Every row gives one point. Any point is a mix of the corners, with weights that add up to 1. It lies inside the corners' shape when no weight is negative. Is each point inside? If not, which corners have a negative weight?

Corners:
(1): [ 3 11 16]
(2): [-80  18 -46]
(3): [ 35 -12  -8]
(4): [ 58 -51  27]
Points:
[ 26 -32   1] => outside (1)
[ 13 -20  12] => outside (3)
[35 -9 15] => outside (2)
[ 43 -36  19] => inside

Corners:
(1): [  3 -17 -55  68   3 -24]
(2): [-57 -29  33 -37 -18  11]
(3): [ 95 -18  23 -12  34  11]
(4): [-43   3  21  25 -14 -28]
(5): [ 78 -26  22  28 -23 -16]
(6): [-88  33  23 -16 -17  23]
(7): [-21  10  28 -17 -27 -27]
Points:
[-31 -23  27 -20 -17   4] => inside
[ 15 -13 -14  33   3 -14] => inside
[ 42  -4 -12  24   6  -7] => outside (2, 4)
[-28   1   8  -1  -8  -6] => outside (5)
[-52  10  13  -8 -12  -1] => outside (5)
[-24   2  21   9 -17 -23] => inside
[-20   7  10 -14  -1   0] => outside (4, 5)
[ 15  -7  13  12 -18 -18] => inside
[-42 -15  26 -22 -15   6] => inside

Corners:
(1): [ 55 -24  22  52  38 -81 -25  -5 -30]
(2): [-10 -13  19 -52 -20  48 -45  18  -5]
(3): [ -1  16   2  32  10  -2  49  19 -18]
(4): [ 23 -18 -62  30   3 -20  59  34  50]
(5): [ 73  54  -2  58 -55  39  51 -69  11]
(6): [-68  36  12  64  24  -8 -37  57  54]
(7): [-15  -6 -35 -11   4  40  22 -77  37]
(8): [-21 -28   7  26 -28  -2   0  17   5]
(9): [-48 -29 -87 -56 -17  44 -60 -13   7]
(10): [-23   4  28 -26   2 -62  38  21 -14]
Points:
[ 11  14  -3  30  19 -44  61  -5  17] => outside (2, 8, 9)
[-36 -16 -12  -9  -7   3  -2  22   9] => outside (1, 5)
[ -2  -8  11  -2 -12  -4   8 -10 -14] => outside (4, 6)
[ -1 -10  -4  17  -3 -16  16  13   6] => inside
[-17  11   1  32  10  -5  -2  11  17] => inside

Corners:
(1): [  1 -24  27  11  50   5 -42 -47  -2 -10 -20  15]
(2): [ 11  12 -12  20 -29  36  41  15  27 -11  -7  27]
(3): [  5  13 -17  14  16  27  20  28 -51   1  -8 -48]
(4): [ 14  54  31  18 -22  36  23  22  38 -32   3  55]
(5): [-34   4  24   2 -12  -3  -8   3  40 -30 -20  31]
(6): [ 18  25 -26 -29  11   2  -7   6 -15   1   4 -38]
(7): [ 50  40 -10  29 -95  64  37  39   2 -22  31 -20]
(8): [  4 -25  37 -63   5 -18 -20  -9 -48  51  39 -11]
(9): [-22 -45  41 -25  33 -65 -34 -10   4  30  46 -10]
(10): [ 48 -14 -25 -16  11 -24 -25  10 -35  12 -28 -35]
(11): [ 10 -23  26  -2  16  41  27  13  28 -23  -6   4]
(12): [ -7 -18  37 -34  22 -27 -28 -22 -24  88  20 -11]
(13): [  4  14  44 -15  -1   5  -2 -52 -14 -23 -27  26]
Points:
[ 5  4 20 -4  2  9  2 -3  1  5 13  3] => outside (5, 10)
[  8   4  21   6  10  16  -7 -10   7 -11  -5  16] => inside
[ 20   8  -1 -10 -15  26  16  25  -5   6   4 -12] => outside (1, 9, 13)
[ 4 -3 29 -8 -2  2 -6 -7  9  4  1 17] => outside (3, 6)

Corners:
(1): [ 74 -55   7 -47  51 -20 -35  12 -19 -18 -25 -61 -24 -14 -29  34  14  -1
  24  47]
(2): [-18   0 -16 -80 -36 -45 -65  27  53  30 -83 -72 -47 -10  32 -23 -88 -47
 -67   8]
(3): [-40 -33 -33 -27  16   7  11  17   1  -2  -8  44  21  16   8 -15  27  43
  46 -42]
(4): [ 21 -42  44   9  21  -7 -74 -36  -3 -27 -66 -22 -36  -9  36  14  -8 -51
 -82  56]
(5): [ 10  21   5   2  30  19   6 -50 -24 -31  31  19  37 -16 -20  27  20  49
  29  55]
(6): [ 26 -87  -1 -16 -14 -28 -44 -27 -25 -66 -27 -61 -17 -23 -23   1  -1 -40
 -46  58]
(7): [-45  28  13   9 -34 -11  15  -8  27 -17  49  25 -17  -6  26  46   5  51
   0   6]
(8): [ 54 -32  15 -80   0 -45 -23  10 -12 -36 -64 -15 -45  40  40  -7 -34 -45
 -22  52]
(9): [ 60 -35   8  -1  64 -37 -28   9  10 -77   8 -47   3 -27 -20  11 -12 -18
 -34  11]
(10): [ 31   4 -25 -26  -5  -6 -20  -2  -6 -23  29  35 -28 -48   3  38  23  67
 -13  24]
(11): [-48  55 -12   2  43  24  23  84 -10 -23  38  31  19 -18  -3 -19  33  65
  38  -9]
(12): [-49  55 -15 -21   0  52  29  21 -36  43  56  36  -7   5 -23 -17  66  69
  19 -37]
(13): [  8  24  -6 -34  38  27   3 -31   9 -49  38  50  13 -71  -8  36  35  -6
  52  29]
(14): [-54  39 -35   1  -6   7 -27  34  12  48  33   1  15   7  18 -43  50  -8
  -3   0]
(15): [ 25 -12  23  39  -4  28  -4  14 -22 -45  64  81   0 -35   8  16   0  41
  32  40]
(16): [-34  25 -17  34  -6  51  31  -4   9  57 -20  52 -10  13 -19 -21  79  16
  21  -2]
(17): [-72  -8  -4 -44 -21   4   6  -4  59  58   2   0 -56   3  34 -85  42  26
 -29 -57]
(18): [ 14 -23 -17 -58 -62 -11 -72   5  57  -7 -74 -82 -42  20  38 -25 -40 -38
 -38  -2]
(19): [-23  54 -14  27  -5  16 -32 -11 -30   1  36  18 -15 -25 -44   6  43  42
  63  13]
(20): [ 40 -41 -28 -20  13 -17 -26  -1 -21 -39 -17 -93 -95 -45   1  21 -37 -24
 -26  42]
(21): [-15 -19 -17 -64 -72 -58  -7  37  44  24 -69 -85 -18   6  72 -61 -27 -44
 -52 -40]
Points:
[ -9   0  -3 -11  12   3  -4   3  -2 -10  12  18   1 -12  -1   0  25  18
   9  11] => outside (18, 20)
[-13   1  -3 -27 -22  -3 -20  -5  10  11 -12   4 -13   2  16  -8  15   3
  -6   8] => outside (9, 11, 20)
[-16   4 -11 -11 -17  -3 -18  15   4   2   0  -4 -26  -5  10 -12   7  16
 -13  -2] => outside (1, 5, 13)
[-21   3 -14 -15  -3  11  -2   0  10  11  -7  -4 -26 -16  -4  -2  29  27
   4  -2] => outside (8, 9, 14, 15)
[ -5   9  -1 -18   0   2 -11   3   8  -6   2  13  -6  -8  11   2  10  17
   4  11] => outside (6, 20)
[  7  -9  -7 -19   1  -1 -19   2  -1 -10 -13  -4 -18 -11   5  -5  11   1
  -6  18] => outside (7)
[ 21 -27  -5 -15  13 -19 -24   7 -10 -31 -14 -18 -14 -11   2  10  -6  -3
  -6  33] => outside (12, 13, 17, 18)
